Each row is a point. The ring and each string are closed loops that go straight from each point to the next, and from the last back to the first. Before rounding, they use only three directions, however many columns there are. How many times does the string pass through the ring? Passing back the other way cancels.

Ring (6 x 4):
0: -176  187  176  129
1: -262    6  191  -54
2: -168 -115    3  -54
3:   17  -63 -159   86
4:   97  132 -165  278
5:  -21  258    6  304
String (27 x 4):
0: -276  357  181  331
1: -202  171   88  190
2: -106   93   69   99
3: -467  268  281  203
4: -374  140  303   26
5: -269   10  278 -118
6: -451   50  281  -32
7: -555   12  295  -58
8: -318 -111  183 -158
9: -498  -53  170  -40
10: -222    2   46   49
11: -204    6   20   70
12: -344  -33  -14   91
13: -158 -149 -117    5
14:  128 -216 -187  -82
15:  119  -84  -93  -14
16:  218 -132 -250   36
17:   62   35 -307  300
18:  -46  131 -177  323
19:  122  168 -287  409
20:  210  125 -219  287
21:  218   46 -122  121
22:  183  232 -145  348
23:  167  127  -68  177
24:   81  114  -19  145
25:   98  173   16  175
26: -217  431  152  419
Times through: 0
String (31 x 4):
0: -247   22  111   25
1: -511  -12  202  -20
2: -420 -116  152 -112
3: -341  -31   74   21
4: -218  -18   23   46
5: -355  -83  -13   40
6: -155 -180 -103  -39
7:  102 -190 -134  -90
8:  107  -75  -64  -25
9:  178 -113 -115  -43
10:  202 -120 -292   88
11:  103    7 -286  242
12:  134   61 -287  293
13:  256   46 -277  238
14:  118  225 -279  465
15: -109  269 -115  435
16:  -48  183  -62  286
17:  122   18  -46   55
18:  187  130  -71  177
19:  160  170  -35  198
20:   26   63    0   90
21: -117  135   33  175
22: -240  263  102  286
23: -107  136   71  143
24:   67    8   29   -3
25: -218  157  114  158
26: -471  267  290  196
27: -408  159  324   38
28: -294   32  294 -102
29:   37  -85   81 -136
30:  -72   30   29   55
Times through: 1

Ring (9 x 9):
0:    9  197  -75  -69   28  190 -138  -64 -134
1:  -47  178  -47 -102  202  184 -157   50 -201
2: -138   89   77 -216  394   47 -154  178 -238
3: -175   59   91 -210  310   68 -237  230 -146
4: -158   73   37 -132   44  168 -342  195   16
5: -122   44   84 -166  -97   64 -286   81   85
6:  -80  -27  233 -321  -25 -242  -65  -76   16
7:  -39  -14  242 -346   25 -305   34 -155  -54
8:    8   93   90 -214   -6  -88  -18 -160  -91
String (30 x 9):
0: -191   56  128 -270  567   -3 -147  271 -305
1: -136  128  -14 -112  215  217 -285  203 -127
2: -109  146  -51  -67   67  266 -317  154  -54
3: -171  113  -14  -98  176  257 -362  266  -69
4: -122  121  -20  -89   45  228 -322  157  -24
5: -127   52  106 -215  148    8 -194  109  -76
6: -179    7  153 -247  168  -20 -243  184  -38
7: -187   44   52 -126  -61  182 -417  228  114
8: -123  129  -86   11 -284  373 -492  158  196
9:  -91  122  -44  -45 -208  260 -372   80  119
10:  -94   61   86 -187    0   22 -201   37   -6
11: -131  -79  312 -399  123 -340  -40   -5  -32
12: -115 -118  368 -441   16 -442   -3  -81   34
13: -112 -162  463 -545  159 -621  129 -124  -56
14:  -79 -130  420 -507   98 -576  132 -170  -48
15:  -31  -81  348 -438  -25 -489  117 -236  -14
16:  -19   95   52 -159 -125   15 -137 -102   11
17:  -54   60  118 -232   50  -79  -85  -52  -72
18:  -44  111   29 -145  -18   70 -163  -28  -44
19:   26  188  -85  -38 -192  209 -191 -118    1
20:  -48   99   58 -179   53   18 -123  -28  -86
21:  -35   77  116 -247  151 -104  -20  -73 -157
22:   73  256 -147   -9  -51  256 -109 -156 -145
23:   57  303 -241   86 -100  438 -232  -76 -107
24:  -11  229 -150   13  -48  346 -260    7  -74
25:  -53  150  -21 -112   96  154 -181   32 -121
26:  -44  205 -113  -25   57  306 -254   63 -112
27:  -76  117   20 -145  107  107 -186   55 -102
28: -133   35  180 -320  467 -142  -34  117 -281
29: -176   40  173 -323  633 -101  -62  225 -357
Times through: 4
String (26 x 9):
0:  -74   50  139 -259  153 -103  -70  -11 -122
1:   23  121   67 -209   92  -73   24 -163 -174
2:  102  320 -253   93 -162  417 -182 -164 -106
3:   -9  152   16 -167  195   37  -38  -61 -223
4:  -84   55  136 -262  227  -94  -65   19 -165
5:  -50  170  -56  -77   71  215 -214   44 -109
6:  -54  200 -107  -30   71  306 -262   81 -112
7: -108   74  106 -239  312  -26 -104   93 -205
8: -181    4  234 -381  666 -204   -9  203 -369
9: -225   14  202 -348  723 -109  -95  314 -373
10: -156  128  -19 -108  256  242 -311  250 -138
11:  -88  124   -7 -109   39  171 -252   84  -49
12: -174   -7  205 -318  342 -132 -130  166 -156
13: -210  -16  195 -296  309  -75 -215  237 -103
14: -192   30   98 -187  106   93 -332  233   10
15: -153  126  -88   13 -227  401 -526  222  183
16:  -93  130  -51  -43 -162  271 -366   94   89
17: -102   54   94 -193    9   17 -207   51   -3
18: -141  -84  308 -387   76 -317  -79   11    9
19: -111  -91  309 -375  -93 -335  -81  -69   98
20:  -48   61   75 -161 -229   15 -205  -73  110
21:  -34   26  147 -235 -183 -128 -106 -136   74
22:  -48 -125  428 -521   89 -621  192 -236  -69
23:  -27 -130  459 -562  158 -702  279 -286 -131
24:   22   64  131 -245  -92 -165   12 -221  -40
25:   -9  146  -22  -97 -105  130 -172  -77  -22
Times through: 3

Ring (8 x 14):
0:   -8  154  -68  200  -41   20  104   42  107  491   42  -73 -153  191
1:   38  276 -225  202   30 -125   51   98   32  512   62   20  111  101
2:   70  256 -317  221  109 -192   87  117  -14  444    3  -28  269   27
3:  120   98 -376  260  205 -210  189  121  -63  273 -126 -186  336  -48
4:  205  -85 -350  288  214 -174  218  134 -107  126 -171 -262  164  -46
5:  253 -195 -257  292  148 -100  191  136 -108   80 -137 -253 -104   21
6:  158 -165  -97  261   35   28  180   79   -2  195  -78 -233 -316  137
7:   39  -31  -24  227  -29   79  168   33   92  354  -28 -191 -307  197
String (31 x 14):
0:  164  376 -352  200   41 -269  -98  192  -81  530  172  224  191   56
1:  -10  364 -317  202  104 -194   95   93   34  539   11  -15  381   29
2:  -37  204 -258  224  131 -111  217   47   67  431 -103 -199  306   32
3:   78  114 -265  239  116 -127  157   94   -4  348  -65 -144  154   38
4:  195   93 -308  246  104 -183   63  157  -87  305    3  -34   71   32
5:  196   65 -290  249   99 -166   73  152  -83  290   -5  -52   33   40
6:   41   64 -284  253  174 -118  252   67   12  294 -160 -271  256   -2
7:  -14   31 -342  272  271 -134  380   34   28  233 -294 -435  472  -77
8:  123  -32 -413  292  292 -206  311  103  -76  139 -262 -364  424 -111
9:  316  -61 -435  294  225 -268  121  205 -199  100 -105 -137  181  -79
10:  281  -57 -354  281  166 -204  109  181 -153  148  -72 -122   55  -19
11:  146  -42 -255  265  137 -104  194  104  -42  216 -117 -224   41   29
12:   64  -73 -206  266  147  -41  285   51   22  216 -187 -342   60   38
13:  214  -59 -257  266  111 -120  129  138  -84  200  -62 -147  -57   43
14:  398 -173 -306  291  110 -178   34  221 -209   72   -9  -56 -219   28
15:  336 -319 -212  305  115  -65  164  157 -144   -4 -117 -246 -320   54
16:  186 -314 -106  291   92   47  270   69  -22   59 -181 -376 -324  100
17:   49 -183  -73  265   77   78  307   15   70  193 -185 -393 -200  120
18:  115  -13 -182  248   73  -53  163   87   -2  281  -65 -180  -74   88
19:  240  -78 -160  252   15  -58   53  143  -70  236   28  -59 -308  129
20:  213 -118  -56  243  -52   29   53  114  -23  258   52  -68 -493  200
21:  -45 -116  134  219  -97  228  236  -38  190  366  -56 -294 -519  286
22: -142  -21   87  212  -42  202  305  -71  234  423 -116 -358 -274  239
23:   23   37 -107  229   29   12  184   41   76  368  -56 -195 -105  138
24:  136   69 -167  229   13  -67   65  112   -9  361   37  -42 -146  128
25:   97  154 -104  203  -62  -33    3  101   33  471  121   51 -233  192
26:  -42  266  -35  174 -102   27   35   40  138  608  128   35 -184  237
27: -103  270  -64  180  -45   23  121   10  166  596   45  -69  -27  195
28:  -39  181 -140  208   31  -25  164   34  104  476  -27 -140   50  127
29:  141   77 -231  238   67 -113   92  120  -31  334   -3  -73  -14   77
30:  185  181 -278  224   43 -180  -14  165  -72  399   92   79   12   77
Times through: 3
String (26 x 14):
0:  242 -298 -197  302  141  -33  248  108  -83   24 -184 -345 -212   44
1:  443 -312 -348  324  184 -187  118  224 -249  -73 -114 -187 -183  -29
2:  337  -69 -332  277  121 -202   40  208 -180  149   -6  -40  -78   14
3:  188  -50 -276  269  138 -127  165  126  -74  197  -98 -190   24   21
4:  109 -107 -272  282  199  -90  300   73  -26  150 -223 -367  140  -13
5:  232 -206 -372  315  271 -169  296  129 -130    8 -262 -383  182  -87
6:  367 -234 -417  323  255 -230  187  201 -224  -42 -183 -255   77  -91
7:  333 -103 -335  284  141 -196   73  200 -179  118  -41  -87  -63    1
8:  124  -20 -218  255  104  -77  180   93  -18  256  -91 -202  -10   59
9:   85 -212 -148  282  141   24  334   34   26  126 -234 -433  -87   59
10:   86 -130 -133  264   92   15  260   48   30  206 -153 -324 -127   92
11:  134  -19 -186  249   69  -59  148   97  -14  274  -54 -162  -95   90
12:  -78 -128   43  239   11  178  341  -52  182  305 -176 -425 -265  194
13:  -48  -68   99  216  -82  194  224  -29  181  388  -48 -268 -441  266
14:  110   52  -31  209  -94   36   24   86   48  422  108    3 -405  233
15:  -48  131   37  188 -109  108  105    9  163  529   67  -79 -322  263
16: -154  137   16  194  -36  121  237  -46  220  523  -54 -240 -114  214
17:  -12   96 -109  219   24    7  181   32   97  418  -45 -179  -51  140
18: -104  115  -51  208    9   68  237  -18  170  467  -75 -244  -42  167
19: -196  191   87  173 -104  169  201  -64  267  610    6 -184 -211  276
20:  -61  142   63  182 -131  126   95    2  179  553   84  -66 -360  284
21:  139   46 -131  227  -12  -38   57  107    0  361   51  -38 -229  155
22:   75    4 -126  236   33   -7  162   64   40  328  -46 -175 -139  129
23:  -24  -78  -35  240   35   99  286   -9  126  306 -142 -346 -180  156
24:   31 -209  -14  260   42  129  313   -3  100  203 -178 -407 -300  158
25:   24 -114 -115  259  100   41  308   16   73  231 -188 -380  -75   94
Times through: 3

Ring (8 x 14):
0: -143 -113 -180  207   92 -278  177  219   75   89  100 -118   82  139
1: -111 -287 -224  155  -44 -135  150  143  -14  166   28 -104   27  109
2: -116 -285  -87  107 -184  -36   45   -3 -106  137  -62  -41  -89   83
3: -145 -103  259   34 -339   57 -143 -238 -186   14 -158   83 -278   33
4: -166  137  518   -4 -332   48 -229 -332 -139  -97 -137  152 -351   -6
5: -192  321  574   38 -192  -85 -200 -258  -36 -172  -52  141 -295   12
6: -212  361  477  108  -63 -218 -127 -133   25 -187    8   91 -203   62
7: -198  169   97  212  104 -352   68  124   89  -73   91  -44   -2  140
String (23 x 14):
0:  -85    9   51   61   51 -108  124   97  170   98  169  -49   11    3
1: -195  179   10  244  205 -422  140  226  158  -56  158  -87   80  156
2: -254  162   18  312  131 -486   71  178   24 -124   38  -69   21  232
3: -184   21   28  197    9 -273   56   87    8  -17   26  -45  -31  139
4:  -78 -146  -79   80    3  -83  146  115  104  155  121  -75   22   29
5:  -61 -328 -367  143   90 -146  280  282  126  256  161 -170  154   80
6: -168 -321 -369  279   15 -302  186  243  -70  129  -13 -153   85  221
7: -191  -90   15  191 -115 -208    2   10 -111   -3  -77  -24  -98  153
8: -181 -152   -4  177 -160 -163   -7  -14 -143   23 -103  -21 -116  146
9: -224 -284  -38  222 -316 -150  -89 -101 -339    2 -273    1 -204  213
10:  -63 -338  -40   12 -250  115   33  -70  -86  202  -46  -17 -125    2
11:  -65 -181   66   -1 -174   75   33  -61    4  153   24   -3 -113  -23
12: -174  -16  269   81 -270  -42 -132 -193 -159  -38 -136   73 -250   68
13: -263  122  611   78 -520   -3 -395 -485 -396 -224 -370  216 -506   98
14: -116   15  481  -71 -399  180 -219 -367 -146  -11 -138  153 -365  -61
15:  -92   19  363  -54 -257  119 -108 -229  -24   36  -23   94 -247  -64
16: -176  146  407   55 -218  -60 -153 -213  -82  -93  -79  101 -260   34
17: -238  323  596   87 -248 -133 -258 -300 -135 -229 -141  159 -344   67
18: -120   48  235   38 -117  -43  -25  -83   29   18   32   33 -142    5
19: -105  193  386  -17  -84  -14  -47 -122  115  -15   96   67 -161  -55
20: -341  690  772  207  -73 -418 -294 -242  -65 -447  -97  176 -322  155
21: -304  499  526  226  -22 -412 -177 -116  -38 -327  -54   99 -217  168
22: -173  141  220  126  -34 -198  -14  -17   33  -58   34   15 -105   76
Times through: 1

Ring (9 x 14):
0: -166  -97   90   99  -94   24   84 -112 -256   27  -34  -23   69  291
1:  -93  -45  240  106   -5  -69  193 -233 -328  -67 -123 -193 -174  215
2:    9   46  300   92  103 -112  216 -282 -259 -134 -182 -300 -320   54
3:   78  127  247  119  174  -58  129 -259  -63 -154 -173 -347 -293 -109
4:   83  165   77  163  176   81  -49 -150  200 -107  -90 -282  -71 -210
5:   34  139 -155  103   95  203 -220   48  365   25   21  -15  258 -192
6:  -32   73 -279   -3   -3  226 -263  184  324  138   80  241  451  -77
7:  -87   12 -281  -37  -67  206 -230  204  212  176   91  323  486   39
8: -172  -86 -103   34 -127  119  -64   55  -79  124   45  187  317  246
String (29 x 14):
0:  -41   94 -217  215   34  301 -299   61  430   47   89  -36  398 -124
1:  -33   71 -122  120   32  186 -172   24  236   38   28   -4  260  -60
2:   -7   77 -129    7   36  131 -138   67  181   66    5  106  241  -64
3:   10   86 -196  -92   29  122 -162  150  200  116   15  248  305  -83
4:  -31   48  -83   18   17  104  -90   31   95   56   -7   80  197   -3
5:  -99    6 -136  114  -39  189 -158   44  148   77   53   65  321   61
6: -188  -69 -309   48 -157  265 -256  204  170  206  147  328  598  181
7: -274 -156 -289   60 -242  254 -211  194   25  235  164  369  629  346
8: -238 -132  -80  162 -169  170  -75   -1  -92  105   74   82  343  326
9: -104  -21   18  119  -31   87  -15  -72  -52   18  -16  -44  123  135
10:  -89  -34   39  -22  -41   -3   61  -38 -182   49  -53   85   72  173
11: -123  -83  144  -19  -67  -74  170 -113 -366   25  -91   36  -42  281
12: -188 -131  283  192  -83  -57  229 -286 -449  -67 -101 -243 -158  376
13: -146  -77  238  216  -38  -11  162 -266 -305  -78  -89 -272 -126  267
14:  -60   13   72  106   17   46   24 -111  -63  -19  -55 -102   24   79
15:  -44   11   92   23   18  -12   73  -98 -140   -7  -83  -37  -21   93
16: -137  -57  178  231  -31   38   96 -227 -202  -64  -61 -253  -51  219
17: -209 -141  253  227 -100  -19  194 -274 -411  -57  -76 -244 -102  387
18: -271 -196  208  227 -169    9  176 -234 -449  -10  -37 -164   -3  486
19: -211 -122   68  195 -123   89   37 -125 -209   25    5  -78  137  326
20: -129  -44  -10  108  -61   98  -27  -45  -64   45    2    7  175  174
21:  -52   14  -62  -42  -15   57  -38   40  -17   77  -20  148  178   70
22: -116  -36 -256 -120 -111  141 -158  217   58  207   74  420  463  140
23: -140  -31 -405  -84 -140  261 -304  318  245  264  155  504  677  105
24: -126    2 -298  111  -80  295 -296  167  308  153  134  203  549   44
25:  -62   42 -154   93   -6  192 -179   60  208   73   46   70  317   -8
26:   -6   72 -114  -16   34  108 -114   64  143   67   -6  120  217  -50
27:   32  128 -287  -60   52  203 -269  204  380  129   55  258  412 -178
28:    6  134 -317   93   52  305 -356  174  519  103  101  130  485 -206
Times through: 3
String (25 x 14):
0:  107  171    1    0  163   45  -57  -38  185  -36  -89  -68   -5 -221
1:  151  221  172  172  255   26    9 -230  193 -178 -151 -411 -238 -302
2:   78  154  263  286  208   22   70 -331   69 -215 -153 -542 -297 -171
3:  115  167  344  216  239  -69  162 -370  -41 -241 -212 -550 -434 -177
4:   39  105  277  236  160  -17  120 -320  -54 -186 -157 -466 -295  -72
5:   -4   68  143  161   90   31   45 -189  -18  -90  -95 -256 -100  -17
6:   61  109  131   17  128  -36   74 -136  -36  -69 -132 -141 -142  -84
7:  153  193  280   96  251  -89  142 -284  -10 -195 -214 -405 -388 -227
8:  156  208  192   92  246  -31   61 -217  102 -162 -175 -341 -276 -268
9:   72  130   21  -17  125   20  -18  -43   90  -21  -90  -36  -10 -139
10:    6  105   10  199   98  142 -100 -106  202  -56  -31 -214   70 -110
11:   12  136 -110  243  103  248 -233  -33  403  -27   30 -183  228 -190
12:  -10   66  -47   30   44   88  -71   -2   94   28  -28   25  137  -33
13:   23  103 -253 -120   33  147 -208  201  269  140   33  308  369 -122
14:  -43   66 -485 -151  -59  283 -384  390  432  270  153  555  710  -83
15: -129   -7 -400   -6 -114  301 -338  285  326  231  163  405  672   55
16: -141  -28 -369  -32 -129  264 -293  273  244  234  147  422  637  102
17: -106  -14 -341 -123 -108  198 -239  280  179  236  109  474  567   86
18: -163  -47 -416  -51 -159  285 -320  316  252  268  172  493  710  131
19: -155  -29 -289  105 -110  285 -275  165  248  164  137  225  555  104
20:  -58   33 -127   43   -9  146 -133   58  134   77   24  104  274   17
21:  -57   44 -136   89    0  177 -162   48  189   65   36   59  290   -8
22:  -37  106 -337  163   19  355 -389  168  541  108  135  102  547 -162
23:  -18   91  -97  172   59  198 -177  -14  274    5   21  -90  223  -98
24:   -7   73  -11   77   59   89  -59  -45   96   -3  -38  -55   93  -43
Times through: 2

Ring (6 x 14):
0:  -99  -32 -218  -82 -297    1  247  -82  -92 -155  277  107 -226   29
1: -258  182    4   64  -30 -100  -11   92   64  -32   18  101  -50  -27
2: -344  236  115   79  163 -129 -280  149  100   19 -226  184   18  -20
3: -209  140  118  -13  164    2 -399  115   90   49 -350  161   98  -15
4:   65 -114 -126 -185 -183  183  -68  -75  -51  -57  -45   75  -24   19
5:   48 -200 -278 -231 -333  146  136 -176 -169 -171  178  145 -224   71
String (27 x 14):
0: -305  100  -99    6  -83 -136   38    6  -49 -125  102  225 -219   36
1: -189   62  -63  -38  -69  -30  -54   12  -15  -71   -8  160 -103   16
2: -180   89  -34  -17  -56  -24  -59   38   19  -45  -24  122  -57   -4
3: -393  162   14   29  106 -168 -219   68   -8  -71 -132  299 -148   39
4: -584  303  147  122  323 -294 -431  167   52  -27 -317  394 -113   36
5: -434  202   88   44  218 -179 -373  110   26  -32 -277  329  -89   36
6: -146  125   34    3   -6   10 -132   85   81   14 -113   63   52  -36
7: -187  200  131   49  109   -8 -264  154  148   73 -247   53  145  -60
8: -386  254  235   57  372 -109 -620  196  132   85 -540  269  120   -8
9: -342  151  139  -19  286  -75 -559  111   45   22 -465  318   21   33
10: -222   68   33  -65  107   -9 -346   44    5  -19 -276  239  -23   30
11: -179   40   30  -90   98   29 -365   33    2  -12 -298  226   -2   30
12:  -57   32  -18  -74  -63   86 -131   27   36   -5 -111   66   38  -16
13:  119   23   11  -77 -136  211  -68   54  117   68 -101 -121  201  -80
14:  167  -52  -43 -137 -183  253  -56    0   66   37  -82  -96  159  -55
15:  145 -184 -161 -243 -228  250  -68 -115  -78  -64  -48   64  -21   29
16:   33 -236 -249 -280 -237  167  -52 -188 -194 -163   16  231 -214  101
17:  -78  -45 -127 -123 -148   62  -31  -55  -64  -92   12  148 -115   34
18:  -95  -82 -169 -151 -167   50  -19  -92 -112 -130   40  202 -184   61
19:    0 -350 -446 -342 -423  113  201 -322 -353 -315  297  336 -481  173
20:   29 -329 -459 -313 -488  114  320 -312 -329 -312  395  264 -468  148
21:   78 -134 -270 -160 -409  135  309 -134 -105 -147  313   16 -174   18
22:  -61 -254 -455 -241 -491   25  411 -280 -312 -326  485  265 -511  137
23: -199 -131 -314 -166 -280  -56  178 -182 -240 -263  271  326 -432  125
24: -174  -95 -337 -117 -373  -68  359 -166 -208 -263  423  230 -427   91
25:  -41   46 -169   -8 -338   20  358  -15    8  -94  341  -53 -107  -41
26: -156   99 -131   26 -242  -58  268   13    7  -98  275   30 -139  -25
Times through: 2
